Every row gives one point. The ring and each string are closed loops that go straight from each point to the next, and from the last back to the first. Before rounding, they use only three directions, however many columns there are. Count how often each string passes through the ring. Passing back the other way cancels.
In the rows, zero is written as 128.

Ring (10 x 3)
[[189 122 107]
 [178 153 102]
 [142 176 103]
 [104 175 112]
 [ 70 149 128]
 [ 61 114 138]
 [ 76  81 140]
 [ 99  64 137]
 [140  62 127]
 [174  83 117]]
String (9 x 3)
[[134 103 148]
 [127  92 111]
 [132  67  95]
 [140  31  95]
 [139  24 131]
 [130  53 159]
 [128  94 153]
 [119 103 119]
 [126 103 136]]
Times through: 1
String (9 x 3)
[[ 85  85 176]
 [ 43  76 176]
 [ 35  88 128]
 [ 62  99 109]
 [ 40  85 133]
 [ 43  69 145]
 [ 60  67 122]
 [ 85  86 104]
 [111 104 136]]
Times through: 1

Ring (8 x 6)
[[177 197 104 143 159 202]
 [139 233  86 121 157 213]
 [ 81 229  95  94 143 186]
 [ 63 186 127  91 129 147]
 [ 90  84 172 112 116  91]
 [135  37 178 134 118  84]
 [191  50 163 158 134 116]
 [204 119 138 161 150 163]]
String (10 x 6)
[[101 164 127 109 135 151]
 [109 131  98 103 133 151]
 [ 51 133 122  81 118 121]
 [ 20 148 154  76 112 103]
 [ 36 187 167  90 121 121]
 [ 79 201 166 112 133 143]
 [114 166 130 117 138 155]
 [105 179  96 103 140 172]
 [ 85 207  66  86 142 190]
 [102 174 107 105 138 164]]
Times through: 1

Ring (9 x 9)
[[209 141 121 131 117 119 190  70 122]
 [180 184 164 157  93 151 190  86 121]
 [152 198 178 164  88 176 164 110 117]
 [121 199 156 158 106 201 110 151 116]
 [122 180 110 139 134 196  82 163 120]
 [134 154  80 122 152 181  70 162 121]
 [157 109  58 100 166 152  69 146 117]
 [185  83  65  92 161 122  99 115 113]
 [205  97  85 104 144 110 145  87 117]]
String (34 x 9)
[[138 161 169 146 101 177 119 130 106]
 [132 190 206 166  77 188 142 124 106]
 [141 210 215 177  68 187 170 111 112]
 [145 203 216 174  67 181 174 106 110]
 [146 178 203 161  77 174 155 110 106]
 [153 155 159 142 104 164 134 117 109]
 [170 181 138 149 109 159 163 104 124]
 [182 219 149 168  96 160 207  86 134]
 [169 220 190 177  75 168 206  87 124]
 [172 218 165 170  89 166 199  92 129]
 [167 188 139 152 108 163 164 106 125]
 [159 175 145 147 108 166 146 115 118]
 [138 170 181 152  92 179 130 126 107]
 [126 195 205 167  78 195 136 131 107]
 [115 228 216 183  69 211 144 137 112]
 [114 241 201 185  76 217 142 142 118]
 [100 219 202 175  81 221 110 157 109]
 [111 171 177 150  99 200  89 156 103]
 [132 160 148 140 114 182 100 143 109]
 [157 176 114 141 126 168 132 125 124]
 [144 205 115 152 124 186 129 138 130]
 [110 220 134 160 118 216  96 168 125]
 [ 96 211 142 158 117 224  75 180 118]
 [107 166 149 142 117 203  68 169 106]
 [133 157 134 136 122 181  94 146 111]
 [145 166 122 137 125 174 112 136 118]
 [146 194 113 147 126 182 125 137 128]
 [147 174 121 141 124 175 120 134 121]
 [126 166 148 142 114 188  95 149 110]
 [101 171 180 150  99 208  75 166 100]
 [ 89 223 200 175  83 231  95 170 109]
 [119 232 176 175  90 211 134 145 121]
 [108 228 209 181  75 217 129 147 112]
 [120 183 197 160  85 196 117 139 104]]
Times through: 1
